Each point is reached from the start by the listed moves, each made once or not at all, plus a little noise. Is the number of moves made odd or even? Then give how often each move was made.

Moves:
(1): [+0.10,-0.39,-0.50]
(2): [+0.21,-0.31,-0.03]
(3): [-0.54,-0.13,-0.10]
Start: [-0.01,+0.17,-0.02]
Points:
[+0.28,-0.54,-0.51] => even (1, 1, 0)
[-0.46,-0.35,-0.61] => even (1, 0, 1)

Moves:
(1): [+1.05,+0.37,+0.97,+0.08,-0.06,-0.42,+0.08,+0.55,+0.13,+0.25,+0.35,+0.46,+0.28,-0.35,-0.03]
(2): [+0.09,-0.12,-0.04,-0.11,-0.13,+0.12,+0.07,-0.09,+0.05,+0.12,-0.18,+0.08,-0.17,+0.10,-0.31]
(3): [+0.15,-0.53,+0.23,+0.33,+0.12,+0.52,-0.45,-0.02,-0.14,+0.88,+0.48,-0.74,+0.31,+0.48,+0.00]
(4): [+0.03,-0.29,-0.40,+0.03,-0.30,+0.34,+0.39,-0.37,+0.04,-0.27,-0.01,+0.18,-0.26,-0.25,-0.15]
(5): [-0.26,+0.06,+0.25,-0.52,-0.02,+0.22,-0.23,-0.23,-0.25,+0.45,+0.18,-0.28,+0.28,-0.04,+0.40]
(6): [-0.09,+0.15,+0.22,-0.27,+0.24,+0.07,+0.38,-0.01,-0.55,+0.10,+0.03,-0.08,+0.30,+0.15,+0.21]
(7): [-0.12,+0.01,+0.04,-0.19,+0.04,-0.42,-0.03,-0.62,-0.16,-0.10,+0.32,-0.08,-0.18,-0.01,+0.00]
(8): [+0.43,-0.26,-0.08,+0.03,+0.30,-0.63,-0.18,-0.21,+0.33,+0.54,-0.32,-0.01,-0.12,-0.40,-0.47]
(9): [-0.10,+0.04,+0.09,-0.13,+0.07,+0.39,-0.06,-0.02,-0.02,+0.22,+0.06,+0.13,+0.25,+0.15,+0.11]
(10): [-0.31,+0.67,-0.44,-0.25,-0.03,+0.63,+0.23,-0.20,-0.18,-0.38,-0.42,-0.09,-0.21,+0.25,+0.00]
(11): [-0.22,+0.21,+0.27,+0.10,-0.11,+0.06,+0.25,-0.34,+0.38,+0.29,+0.07,-0.26,-0.02,+0.12,+0.42]
(12): [+0.24,-0.08,+0.12,-0.14,-0.05,-0.02,+0.15,-0.18,-0.01,+0.04,+0.35,+0.21,-0.29,+0.26,+0.37]
Start: [-0.18,+0.02,-0.04,-0.07,+0.06,+0.13,-0.22,+0.12,-0.34,-0.15,-0.15,-0.15,-0.19,-0.44,-0.05]
Points:
[+0.70,+0.74,+0.36,-0.33,-0.65,+0.80,+0.88,-0.49,+0.13,-0.04,+0.05,+0.38,-0.88,-0.33,+0.27] => even (1, 1, 0, 1, 0, 0, 0, 0, 0, 1, 1, 1)
[+0.71,-0.20,+1.05,+0.32,-0.32,+0.24,+0.06,-0.65,-0.11,+0.83,+1.05,-0.58,-0.11,-0.44,+0.15] => odd (1, 0, 1, 1, 0, 0, 1, 0, 0, 0, 1, 0)
[-0.14,-0.38,-0.06,-0.94,-0.38,+1.20,+0.06,-0.73,-0.57,+0.42,+0.31,+0.18,-0.38,-0.19,+0.37] => odd (0, 1, 0, 1, 1, 0, 0, 0, 1, 0, 0, 1)

Moves:
(1): [+0.29,-0.27,-0.13,-0.01,+0.03,-0.03,+0.12,-0.48,-0.09,+0.08,+0.10,-0.20,-0.14,-0.27,-0.31,-0.43,-0.32,+0.03,+0.19,-0.15,-0.09,+0.03,+0.21,+0.15]
(2): [-0.20,+0.17,+0.10,+0.04,+0.13,+0.03,-0.04,+0.19,+0.24,-0.20,-0.14,-0.12,-0.24,-0.14,-0.11,-0.32,+0.12,-0.33,+0.01,+0.39,+0.27,+0.12,-0.44,-0.10]
(3): [-0.12,-0.23,-0.08,+0.02,-0.02,-0.05,+0.25,-0.01,-0.04,-0.18,-0.38,+0.31,+0.02,+0.16,+0.02,+0.16,-0.06,+0.24,+0.23,+0.03,-0.21,+0.23,+0.13,-0.10]
(4): [-0.09,-0.04,+0.10,-0.09,-0.05,+0.12,-0.12,-0.15,+0.19,+0.26,+0.05,+0.05,-0.03,-0.02,+0.05,-0.19,+0.06,+0.20,-0.16,+0.15,+0.10,-0.22,-0.19,+0.00]
(5): [-0.01,+0.20,-0.25,+0.16,+0.06,-0.21,+0.00,+0.12,-0.24,-0.10,-0.12,+0.46,+0.07,-0.01,-0.34,+0.37,+0.03,+0.00,+0.32,+0.25,-0.16,+0.07,-0.06,+0.18]
(6): [+0.30,+0.26,-0.31,+0.13,+0.48,-0.28,-0.40,-0.05,-0.40,+0.27,+0.06,-0.02,-0.24,+0.05,+0.26,-0.12,-0.01,-0.32,+0.20,+0.17,-0.24,+0.06,+0.04,-0.04]
(7): [+0.16,+0.06,+0.10,-0.47,-0.11,+0.22,+0.14,-0.12,+0.29,-0.08,+0.27,-0.09,+0.02,+0.27,+0.00,-0.09,+0.00,-0.28,+0.38,-0.01,+0.02,-0.23,+0.34,-0.18]
(8): [-0.07,-0.08,+0.22,-0.27,-0.20,+0.29,+0.18,+0.17,-0.06,+0.17,+0.25,-0.14,-0.26,+0.09,-0.11,-0.31,+0.11,-0.21,-0.45,+0.12,+0.14,+0.01,-0.03,+0.12]
(9): [+0.26,-0.06,+0.06,+0.17,+0.36,-0.10,+0.10,+0.13,-0.10,+0.27,+0.31,-0.18,-0.28,-0.21,-0.04,+0.20,+0.09,+0.00,+0.21,+0.06,-0.09,+0.11,+0.10,-0.17]
(10): [-0.01,-0.04,-0.04,+0.30,-0.14,-0.11,-0.16,-0.04,-0.22,+0.04,-0.23,+0.10,-0.15,-0.03,+0.00,-0.13,-0.06,+0.00,+0.17,-0.09,+0.42,-0.04,-0.07,-0.03]
(11): [+0.03,-0.07,+0.04,+0.10,+0.13,+0.08,+0.03,+0.04,-0.08,-0.03,-0.18,+0.10,+0.33,+0.07,+0.03,+0.29,-0.35,-0.22,+0.39,+0.10,-0.01,+0.08,-0.05,-0.07]
(12): [+0.32,-0.49,-0.15,-0.08,+0.11,+0.11,+0.00,-0.44,+0.28,-0.13,+0.58,+0.31,+0.04,+0.15,-0.39,+0.22,-0.01,-0.43,+0.21,-0.12,-0.28,+0.16,+0.38,-0.03]
(13): [-0.06,+0.19,-0.39,-0.10,+0.28,+0.06,-0.30,-0.28,+0.15,+0.27,-0.15,-0.01,-0.34,-0.04,-0.24,-0.08,-0.15,-0.09,-0.08,-0.13,+0.16,+0.06,+0.11,+0.67]
(14): [+0.10,-0.28,+0.00,-0.14,+0.00,-0.09,-0.12,+0.23,-0.04,+0.12,+0.00,-0.15,+0.01,-0.12,-0.07,-0.08,+0.15,-0.11,+0.23,-0.02,-0.02,+0.11,-0.16,-0.49]
(15): [+0.26,-0.17,-0.14,-0.13,+0.24,+0.13,+0.33,+0.21,-0.03,+0.14,+0.16,-0.09,+0.03,-0.29,+0.00,-0.25,+0.15,-0.04,+0.02,-0.04,+0.10,-0.16,-0.08,-0.13]
(16): [-0.47,-0.18,-0.21,-0.13,-0.15,+0.11,-0.14,+0.23,-0.05,-0.14,+0.10,+0.23,+0.05,-0.09,+0.22,+0.11,+0.06,+0.32,+0.00,+0.22,-0.07,-0.17,-0.21,-0.12]
(17): [+0.05,-0.51,+0.24,-0.10,-0.08,-0.15,+0.09,+0.24,+0.00,+0.05,+0.00,-0.16,+0.20,-0.09,+0.12,-0.16,+0.16,+0.13,+0.15,+0.11,+0.12,-0.21,-0.03,-0.06]
(18): [+0.07,+0.02,+0.16,-0.31,+0.04,+0.22,-0.10,-0.24,+0.04,-0.19,+0.10,+0.15,+0.09,+0.09,-0.04,+0.09,+0.03,-0.08,+0.09,-0.08,-0.10,+0.08,+0.20,+0.04]
(19): [+0.28,-0.37,+0.03,-0.24,+0.00,-0.32,+0.16,+0.27,-0.18,-0.09,+0.05,+0.06,-0.50,+0.03,-0.11,+0.34,-0.15,+0.09,-0.07,+0.00,-0.13,+0.07,-0.27,-0.24]
(20): [+0.51,+0.50,-0.16,+0.13,-0.17,+0.10,-0.13,+0.30,-0.04,+0.16,-0.18,+0.13,-0.24,-0.17,-0.18,-0.34,-0.05,+0.21,-0.04,+0.00,+0.14,-0.12,+0.10,+0.84]
(21): [+0.32,-0.29,+0.00,-0.24,-0.11,+0.29,+0.19,-0.24,+0.08,-0.28,-0.03,-0.03,-0.04,+0.06,-0.16,+0.21,+0.06,-0.20,+0.00,+0.03,+0.06,+0.15,+0.12,-0.13]
(22): [+0.25,+0.01,+0.21,+0.19,+0.03,-0.56,-0.03,-0.30,-0.09,+0.63,+0.00,-0.20,-0.43,-0.34,+0.36,-0.18,-0.04,-0.33,+0.07,-0.16,+0.01,+0.01,-0.11,+0.28]
(23): [+0.00,+0.03,-0.18,+0.07,+0.12,-0.04,-0.10,+0.16,-0.29,-0.06,-0.02,-0.09,+0.18,+0.13,+0.04,-0.08,+0.08,+0.11,+0.31,+0.05,+0.05,+0.13,-0.30,-0.02]
(24): [+0.33,-0.03,+0.11,+0.23,+0.30,+0.12,+0.25,+0.15,-0.06,+0.05,+0.06,-0.28,-0.20,-0.07,-0.20,+0.08,+0.16,-0.45,+0.10,-0.19,-0.40,-0.19,+0.07,-0.04]
Start: [+0.28,+0.33,-0.09,+0.42,+0.12,+0.08,-0.19,+0.31,-0.29,-0.16,+0.12,-0.07,+0.01,-0.07,+0.33,+0.10,+0.12,-0.14,+0.45,-0.02,+0.00,+0.16,-0.04,+0.15]
Points:
[+2.01,-1.60,+0.31,-0.85,+0.50,-0.08,+1.10,+0.11,-0.36,+0.01,+1.33,+0.33,-1.03,-0.14,-0.35,+0.71,+0.49,-1.24,+1.64,+0.18,-0.53,+0.48,+0.66,-0.27] => even (0, 0, 1, 0, 1, 0, 1, 1, 1, 0, 0, 1, 0, 0, 1, 0, 1, 1, 1, 0, 1, 1, 0, 0)
[+1.97,-0.96,-0.35,+0.49,+1.13,-0.20,+0.22,+0.43,-1.67,+1.12,+0.82,-0.74,-1.65,-0.99,+0.35,-0.38,-0.05,-1.16,+1.43,+0.27,-0.16,+0.05,-0.80,-0.23] => even (1, 0, 0, 1, 0, 1, 0, 1, 1, 1, 1, 0, 0, 0, 1, 1, 0, 0, 1, 0, 1, 1, 1, 1)
[+1.24,-0.10,-0.48,-0.32,+1.17,+0.32,-0.02,+0.97,-1.05,-0.26,+0.70,-0.10,-0.24,+0.13,+0.49,+0.48,+0.09,-0.99,+1.88,+0.19,-0.76,-0.16,-0.31,-0.64] => odd (0, 0, 0, 0, 0, 1, 1, 0, 0, 0, 1, 0, 0, 0, 1, 1, 0, 1, 1, 0, 0, 0, 1, 1)
[+0.59,-0.40,-0.62,+0.00,+0.87,-1.01,-0.74,-0.15,-0.75,+0.48,-0.20,+0.49,-1.49,-0.74,+0.20,-0.30,-0.18,-0.28,+1.41,+0.77,-0.37,+0.30,-0.65,+0.84] => even (1, 1, 1, 1, 1, 1, 0, 0, 0, 0, 0, 0, 1, 0, 0, 1, 1, 1, 1, 0, 0, 1, 0, 0)

Moves:
(1): [+0.05,-0.44,-0.06,+0.14,+0.20,+0.07,+0.42,+0.42,-0.41,+0.23,-0.36,-0.04,-0.23,-0.23,+0.38,+0.11,+0.21,+0.10,-0.01,-0.10,-0.24,+0.24,-0.34,-0.09,-0.52,-0.33]
(2): [+0.28,+0.17,+0.10,+0.14,-0.11,+0.02,+0.11,-0.13,+0.47,+0.02,+0.04,+0.27,-0.24,+0.02,-0.08,+0.02,+0.19,+0.00,+0.07,-0.06,-0.03,+0.41,+0.13,-0.07,+0.14,-0.12]
(3): [+0.25,-0.02,-0.24,+0.35,+0.07,+0.22,-0.07,+0.14,+0.01,+0.03,+0.10,+0.28,-0.10,-0.11,+0.13,+0.06,-0.11,-0.14,-0.06,+0.41,-0.26,+0.16,-0.45,-0.01,-0.21,-0.08]
(4): [+0.03,+0.35,+0.00,+0.03,-0.22,+0.18,+0.02,-0.16,+0.01,-0.34,+0.13,-0.22,+0.17,-0.21,+0.22,+0.08,-0.32,+0.01,+0.05,-0.21,+0.31,+0.00,-0.24,+0.06,+0.00,+0.09]
(5): [+0.31,+0.51,-0.15,-0.08,+0.09,+0.32,-0.05,+0.00,+0.02,-0.50,+0.04,-0.16,+0.41,-0.06,-0.03,-0.09,-0.45,+0.15,-0.08,+0.00,+0.00,-0.15,-0.28,+0.18,+0.02,-0.23]
(6): [-0.18,+0.24,+0.19,-0.04,+0.12,+0.08,-0.11,+0.16,-0.08,-0.16,-0.11,-0.41,+0.04,-0.04,+0.14,+0.20,+0.01,-0.02,-0.31,-0.40,+0.22,-0.01,+0.05,-0.08,+0.20,+0.00]
(7): [+0.49,+0.32,-0.13,-0.32,+0.01,+0.24,+0.26,+0.07,+0.09,+0.10,+0.07,-0.09,-0.34,-0.14,-0.06,-0.12,+0.10,+0.13,+0.07,+0.31,-0.12,+0.22,+0.00,+0.20,+0.10,-0.33]
(8): [+0.08,-0.03,-0.10,+0.28,-0.29,-0.11,-0.03,+0.04,-0.09,+0.07,-0.30,+0.16,-0.02,+0.09,+0.30,-0.30,+0.00,+0.08,+0.09,+0.10,-0.06,+0.09,-0.02,+0.07,-0.14,-0.10]
(9): [-0.22,+0.05,+0.20,-0.09,+0.23,-0.04,+0.12,-0.12,-0.17,-0.09,-0.19,-0.23,+0.01,-0.10,-0.04,+0.14,+0.00,+0.00,-0.14,-0.20,+0.17,-0.26,+0.22,-0.10,-0.01,+0.17]
(10): [-0.48,-0.10,-0.18,+0.00,-0.05,-0.01,-0.18,+0.03,-0.48,+0.11,-0.07,+0.05,+0.15,+0.12,+0.14,+0.09,-0.37,+0.22,+0.07,+0.24,-0.34,-0.12,+0.00,-0.16,-0.48,-0.03]
(11): [-0.22,+0.11,+0.00,+0.06,+0.25,-0.05,+0.17,+0.15,-0.05,-0.19,+0.19,-0.17,-0.11,-0.08,+0.13,-0.02,-0.08,+0.35,+0.13,+0.15,-0.12,+0.22,-0.10,+0.07,+0.20,+0.05]
(12): [+0.12,+0.01,+0.04,+0.14,-0.08,+0.06,-0.17,-0.06,-0.04,+0.00,+0.33,+0.01,+0.03,-0.05,-0.25,-0.13,-0.61,+0.21,-0.08,+0.39,-0.36,+0.03,-0.35,+0.11,-0.07,-0.34]
(13): [+0.32,+0.40,-0.19,+0.34,+0.10,+0.32,+0.30,+0.06,-0.18,-0.10,-0.40,-0.45,+0.21,-0.35,+0.01,-0.14,+0.40,-0.27,+0.00,-0.48,+0.15,+0.33,-0.28,-0.09,-0.24,+0.13]
(14): [-0.34,-0.12,+0.12,+0.03,+0.04,-0.24,+0.10,-0.28,+0.01,+0.11,+0.03,-0.03,-0.12,+0.26,-0.03,+0.07,+0.34,+0.01,-0.18,-0.15,+0.10,-0.25,+0.14,+0.07,+0.11,+0.19]
(15): [-0.20,-0.40,-0.03,+0.16,-0.17,-0.11,+0.07,+0.04,+0.14,+0.13,+0.31,+0.39,-0.41,+0.06,-0.02,+0.05,+0.16,-0.12,-0.22,+0.54,-0.01,+0.41,+0.05,-0.39,+0.46,-0.56]
(16): [+0.35,+0.12,-0.23,-0.08,+0.11,+0.20,+0.14,-0.10,+0.24,-0.09,-0.16,-0.07,-0.04,-0.29,+0.10,-0.24,+0.37,-0.09,-0.06,-0.22,+0.21,+0.37,-0.03,+0.16,-0.08,-0.16]
(17): [+0.02,-0.26,-0.27,+0.10,+0.00,+0.24,+0.19,+0.21,+0.11,+0.18,-0.07,-0.04,-0.16,-0.17,-0.14,-0.05,+0.06,+0.03,+0.01,-0.08,-0.33,+0.02,-0.03,+0.05,-0.27,+0.09]
(18): [-0.23,+0.01,-0.01,-0.10,+0.33,+0.03,-0.02,-0.03,+0.14,+0.02,-0.06,-0.30,+0.02,+0.14,-0.04,-0.02,-0.23,+0.06,+0.17,-0.12,+0.08,-0.17,-0.06,+0.12,-0.06,-0.02]
(19): [-0.17,+0.34,+0.18,+0.40,-0.23,+0.29,+0.18,+0.35,+0.00,-0.08,-0.21,+0.18,-0.04,-0.03,+0.17,-0.30,+0.20,+0.24,-0.18,-0.05,+0.03,+0.19,-0.35,-0.31,-0.07,+0.00]
(20): [+0.32,+0.27,-0.03,-0.08,-0.31,+0.29,-0.33,-0.05,-0.27,-0.15,-0.23,+0.12,+0.11,+0.21,-0.12,+0.17,-0.68,+0.34,-0.53,+0.34,+0.43,+0.10,+0.07,-0.23,+0.22,-0.07]
(21): [-0.03,-0.19,+0.00,-0.13,+0.09,-0.01,+0.10,-0.01,-0.06,-0.12,-0.21,-0.11,-0.22,-0.16,+0.02,+0.01,+0.26,+0.02,-0.02,-0.16,-0.05,-0.05,-0.11,-0.31,-0.05,+0.09]
(22): [-0.18,-0.17,+0.11,-0.02,+0.09,+0.06,-0.05,-0.02,+0.02,-0.09,+0.01,-0.25,+0.07,+0.02,-0.09,+0.19,+0.03,+0.19,+0.15,+0.01,-0.07,-0.22,+0.13,+0.04,-0.04,-0.07]
(23): [-0.21,-0.39,+0.20,+0.05,+0.10,-0.29,+0.15,+0.30,-0.02,-0.07,+0.23,-0.11,-0.44,+0.42,-0.07,-0.04,+0.24,-0.06,+0.08,+0.35,+0.02,+0.19,+0.21,-0.04,-0.17,-0.02]
(24): [-0.30,-0.09,+0.21,-0.07,+0.08,+0.46,+0.23,-0.03,-0.41,-0.04,-0.52,+0.10,-0.08,+0.00,-0.24,+0.05,+0.14,-0.16,-0.10,-0.47,+0.05,-0.17,+0.25,+0.21,-0.12,+0.22]
Start: [-0.36,+0.11,+0.23,-0.01,+0.32,+0.11,-0.19,-0.22,-0.12,-0.21,-0.06,+0.62,+0.28,-0.09,+0.27,+0.31,+0.35,-0.21,-0.27,-0.27,-0.01,-0.11,-0.30,-0.52,+0.38,+0.11]
Points:
[-0.68,+0.28,-0.40,+1.00,+0.67,+2.26,+1.13,+0.55,-1.18,-0.56,-0.95,-0.08,-0.33,-1.04,+0.51,+0.19,+0.13,+0.52,-0.69,-0.17,-1.07,+0.28,-2.19,-0.84,-1.06,-1.10] => even (1, 0, 1, 1, 1, 0, 1, 0, 0, 1, 0, 1, 1, 1, 1, 0, 1, 1, 1, 0, 1, 1, 0, 1)
[-0.23,+0.90,+0.65,+0.61,-0.12,+0.79,+0.00,+0.14,-0.75,-0.90,-0.46,+0.18,-0.63,+0.06,+0.66,+0.15,-0.25,+0.63,-1.47,+0.43,+0.41,+0.30,-1.13,-1.08,+0.26,-0.30] => even (0, 0, 1, 1, 0, 1, 1, 1, 1, 0, 0, 1, 0, 1, 0, 0, 0, 0, 1, 1, 1, 0, 1, 0)
[-0.74,+0.45,+0.22,+0.53,+0.95,+1.66,+0.67,-0.22,-0.46,-0.44,-0.41,-0.59,-0.39,-0.78,-0.14,+0.73,+0.29,-0.23,-0.94,-0.76,-0.05,-0.02,-0.91,-0.32,+0.26,-0.38] => odd (0, 0, 1, 1, 0, 1, 1, 0, 1, 0, 0, 1, 1, 1, 1, 0, 1, 1, 0, 0, 0, 1, 0, 1)
[+0.16,+0.29,-0.30,+0.34,+0.91,+1.02,+0.95,+0.15,+0.73,-1.13,+0.02,-0.04,-1.11,-0.65,+0.57,-0.05,+0.58,+0.38,-0.02,+0.55,-0.24,+1.12,-0.89,-0.47,+0.28,-1.10] => odd (0, 1, 1, 1, 1, 0, 1, 1, 1, 0, 1, 0, 0, 0, 1, 1, 1, 1, 0, 0, 1, 1, 1, 0)
[-0.82,+1.29,+0.31,+0.67,+0.61,+1.36,+0.81,-0.26,-0.33,-1.12,-1.04,-0.08,+0.31,-0.04,+0.45,-0.19,+0.83,-0.11,-0.43,-1.43,+0.56,+0.52,-0.82,-0.36,-0.56,+0.16] => odd (0, 1, 0, 1, 1, 0, 0, 0, 0, 1, 0, 0, 1, 1, 0, 1, 0, 1, 1, 0, 0, 0, 1, 1)
